Each point is reached from the start by the listed moves, each made 0, 1 or 2 times, or once backwards (-1), plus a little noise. Say if it took an odd or an even number of moves. Then give how often each move was made.

Moves:
(1): [ 1.0 -0.6 -1.5]
(2): [ 0.6  3.2 -0.7]
Start: [-1.0  0.8 -1.4]
Points:
[ 2.1  6.1 -5.8] -> even (2, 2)
[-1.3  4.7 -0.5] -> even (-1, 1)

Moves:
(1): [ 2.9 -0.5  0.6 -2.0 -0.1 -2.1 -1.8 -2.1  2.2 -0.9  1.1]
(2): [-1.1  1.1  2.1  0.7 -1.0  1.5 -1.1  1.4 -0.9 -1.5  1.4]
(3): [-1.2 -2.0  2.0  1.3  0.1  0.5  0.5  0.1  0.0 -0.2 -1.3]
(4): [ 1.0  0.5 -0.2  2.7 -0.2  0.1 -0.1 -1.0  1.9 -1.1 -0.1]
(5): [ 1.4 -1.1  0.6  1.9  3.1  2.3 -1.4  1.1 -2.1  0.4  2.0]
(6): [ 0.3  0.3 -1.0 -0.4 -1.8  3.3  0.7 -1.2  0.7  0.4  0.0]
(7): [ 3.0 -1.0  0.0  0.5  1.4  1.1  3.5  0.7  1.7 -1.8  1.8]
(8): [ 0.4  1.1 -0.4 -1.1 -0.6  1.5 -2.4  2.2  2.1  2.4  0.0]
(9): [-2.0  2.2  2.0  0.7  1.1  0.1 -2.0 -2.1  1.7  1.6  0.2]
Start: [ 1.6 -0.1 -1.4 -0.5 -0.1 -0.7 -1.5  0.1  1.2  0.0 -1.2]
Points:
[-3.6  2.1  3.5  4.7  0.6 10.7 -5.5  3.7  0.7  3.8  0.1] -> odd (-1, 1, 1, 0, 1, 1, 0, 1, 1)
[ 1.6  2.0  3.1  2.2 -3.8  6.0 -4.7 -6.0  7.4 -1.4  0.2] -> odd (1, 1, 1, 1, 0, 2, 0, 0, 1)
[-1.4 -2.2 -0.4 -0.1  0.0 10.2  3.0  0.3  5.4  6.2 -4.1] -> even (-1, -1, 2, -1, 0, 2, 1, 1, 1)
[-0.9  3.5  3.9 12.3 10.0  2.8 -7.6 -0.3  1.7  2.3  2.1] -> even (-1, 0, 0, 2, 2, -1, 0, 0, 2)

Moves:
(1): [ 0.6  0.0 -0.1 -0.1 -1.1  0.9 -0.5  0.6  2.0 -1.5 -1.2 -1.2  0.6  1.1
 -0.6  0.3 -0.5  1.4  1.7 -0.5  0.2]
(2): [ 0.2  0.4  0.4  1.1 -0.4  0.8 -0.3 -0.8  0.9 -0.4  1.8 -0.6  0.4  0.1
  0.0 -0.6  0.9  0.3 -0.6  0.0 -1.0]
(3): [ 1.8 -0.6  0.7  1.7  0.0  0.9 -0.2 -0.4 -1.3 -0.5 -0.8  0.9 -0.3 -0.5
 -0.3 -0.1  0.7  0.0  0.4 -0.2 -1.2]
(4): [-0.9 -0.9  0.5  0.2  0.8  1.7 -0.5  1.1 -0.1 -1.2  0.3  1.4  0.4 -1.3
 -0.1  0.7 -0.9 -0.3  0.5  1.7 -1.6]
(5): [-1.7 -0.9 -0.2  2.0 -0.4  0.9  0.3  0.7 -0.8 -0.8 -0.3  0.6  0.3  0.6
  0.0  0.0  0.3 -0.3 -1.0  0.1  0.4]
(6): [-0.3 -0.4  1.6  0.0 -0.1  1.0 -0.1  1.8  0.2  0.5 -0.1  0.0 -0.3 -0.8
  0.1 -0.7 -0.7  0.3 -1.0  0.0  0.0]
(7): [ 1.2 -0.7 -0.1 -0.1  0.3  2.0  0.6  0.4 -0.5 -0.5  0.4  1.0  0.8  0.7
  0.8 -0.3 -1.1  0.9 -1.0 -0.4  1.3]
(8): [ 0.5 -0.3  1.4 -0.1  0.3 -0.2  0.3 -0.3 -0.2 -0.8  1.5  1.1  0.5 -0.6
 -0.3  1.5  0.9 -1.1 -0.6 -1.8  1.0]
(9): [ 1.2 -1.7 -1.0  0.4 -0.1 -1.6 -0.1  1.1  0.7  1.1  0.0  1.7 -1.0 -0.3
  0.0  1.1 -1.1  0.0  0.2  0.3  0.1]
(10): [-0.8 -0.6  0.9  0.6 -0.4  0.4 -0.3  0.2 -0.8 -1.3 -0.5  0.4 -0.6 -0.5
 -1.7 -0.4 -0.1  0.1 -0.3  0.1  0.6]
(11): [ 0.8  0.2  0.7 -1.5  0.7 -0.2 -0.1  0.2  0.5 -1.4 -0.4  1.2 -0.3  0.3
  0.2 -0.6  0.9  0.2 -0.6  0.2 -0.5]
(12): [-0.1 -0.5  0.0 -0.1  0.4 -0.1 -0.1 -0.8  0.0 -0.1 -0.1 -0.7  0.7 -0.1
 -0.2 -0.4  1.1 -0.6  1.9  0.8  1.7]
(13): [-0.4 -0.1  0.9 -0.4 -0.5  0.6 -1.8 -0.8 -0.9  0.6 -0.9  0.7 -0.1 -0.5
  0.0  1.0  0.8  0.9 -0.6 -0.1  0.5]
(14): [ 0.3  0.6  0.7  0.2 -1.1  1.5  0.1 -1.4  1.1  0.4  0.9  0.0 -1.6 -0.7
  0.2 -0.5 -0.7 -0.5  0.5 -0.3  0.1]
(15): [-1.2  0.2  0.3  1.7  0.2  1.5  0.2  0.7 -0.4  0.6 -1.2  1.5  1.4  0.5
 -1.0 -0.8 -1.0 -0.8 -0.6  0.6 -0.3]
(16): [-0.7 -1.0 -0.5 -0.4  0.3  0.0  0.8 -0.8 -0.1  0.1  1.1 -0.1 -0.4 -0.2
  0.3 -0.3  0.4 -0.1  0.9 -0.3 -0.4]
(17): [ 0.2 -1.5  0.2 -0.6 -1.3 -0.9 -0.4 -1.1 -1.0  0.0 -0.7 -0.2  0.9 -1.0
  0.9 -2.5 -0.1  0.8 -0.1 -0.3 -0.4]
(18): [ 1.3  0.1 -0.7  0.3 -0.2  0.2  0.6  0.3  0.1  0.7 -0.6 -0.4 -0.1 -0.3
 -0.8 -0.1  0.9 -0.6 -0.2 -0.3 -0.5]
Start: [ 0.6  1.1  0.0  0.4 -1.1  0.8  1.2 -0.7 -0.3 -1.8 -3.2 -0.1 -1.1 -0.8
  0.0 -0.1  0.9  0.0  0.5  1.2 -1.2]
Points:
[  6.6  -7.9  -4.3   6.5  -1.9   3.9   3.4   2.2   3.4 -10.1  -2.1   4.2
  -3.4  -1.3  -1.8   2.4   3.3   0.3   6.3   2.6  -9.3] -> odd (2, 1, 2, 2, 2, -1, 0, 0, 2, 0, 1, 0, -1, 0, -1, 2, 0, 2)
[ 7.4 -9.2  4.3  6.6 -7.9 10.7 -4.2 -4.2 -1.4 -4.6 -5.3  5.5  0.9 -5.6
 -2.9 -3.4 -2.3  6.5  4.7  1.2 -1.9] -> odd (2, 2, 2, 1, -1, 0, 2, 0, 2, 2, -1, 1, 2, 1, 1, 1, 2, 0)
[  1.5  -2.9   8.1  -1.0  -0.4   1.9  -0.6  -4.5  -2.3 -12.8  -6.5   1.3
   3.3  -2.1  -5.4  -3.8   8.3   0.5   8.0  -1.5  -0.5] -> odd (2, 0, 2, 0, -1, 0, -1, 2, -1, 2, 2, 2, 0, -1, 1, 2, 1, -1)
[-2.5 -2.4  0.2  0.0 -3.6  0.7  2.7 -5.5  3.8 -2.2  3.2 -5.0 -2.1 -2.7
  2.8 -5.5  8.4 -1.6  3.2  1.8 -1.7] -> odd (0, 2, -1, 0, 2, 1, -1, 0, 0, -1, 1, 2, 0, 1, -1, 2, 1, 1)
[  2.7  -7.1  -0.3   6.1   1.5   0.8   1.7   1.9  -6.5 -10.2  -4.7   5.6
   1.1  -0.9  -1.1   3.7   2.4  -1.8   3.9   2.6   3.5] -> even (0, -1, 2, 1, 2, -1, 1, 1, 1, 1, 0, 2, -1, -1, -1, -1, 0, -1)
[-4.2 -1.2  6.5  8.4  1.9 10.2  0.2  7.9 -7.1 -5.5 -9.0  5.6  4.1 -3.9
 -3.9 -2.4 -5.3 -1.7 -0.6  5.4 -4.8] -> even (0, -1, 2, 2, 0, 2, 0, 0, -1, 1, -1, 0, -1, -1, 2, -1, 0, -1)
[ 2.1 -2.6  2.5  8.9 -9.3  1.5  2.1 -2.7  3.6 -3.6 -0.6 -5.9 -4.2 -3.8
 -5.1 -3.4  5.5 -2.8  2.8 -1.9  3.4] -> odd (1, 2, 0, -1, 2, 1, -1, 1, 1, 2, -1, 2, -1, 2, -1, -1, 1, 2)
[  5.2   1.7   2.2   3.3  -7.7   3.3  -4.6  -7.6   1.4  -1.1  -7.1 -11.0
   1.1  -1.6   0.2  -3.6   9.5   5.3   7.4   0.1  -2.5] -> even (2, 2, 2, -1, 0, 1, -1, -1, -1, -1, -1, 2, 2, 0, -1, 0, 1, 1)
[  4.0  -1.4   8.8   6.1  -4.1   7.1   2.3   2.5   3.1 -11.7  -4.5   0.3
  -1.1  -0.2  -5.8  -3.1   6.6  -1.2   0.0  -2.7   4.7] -> odd (2, 1, 1, -1, 2, 2, 0, 2, 0, 2, 2, 2, -1, 1, 0, -1, 0, 1)
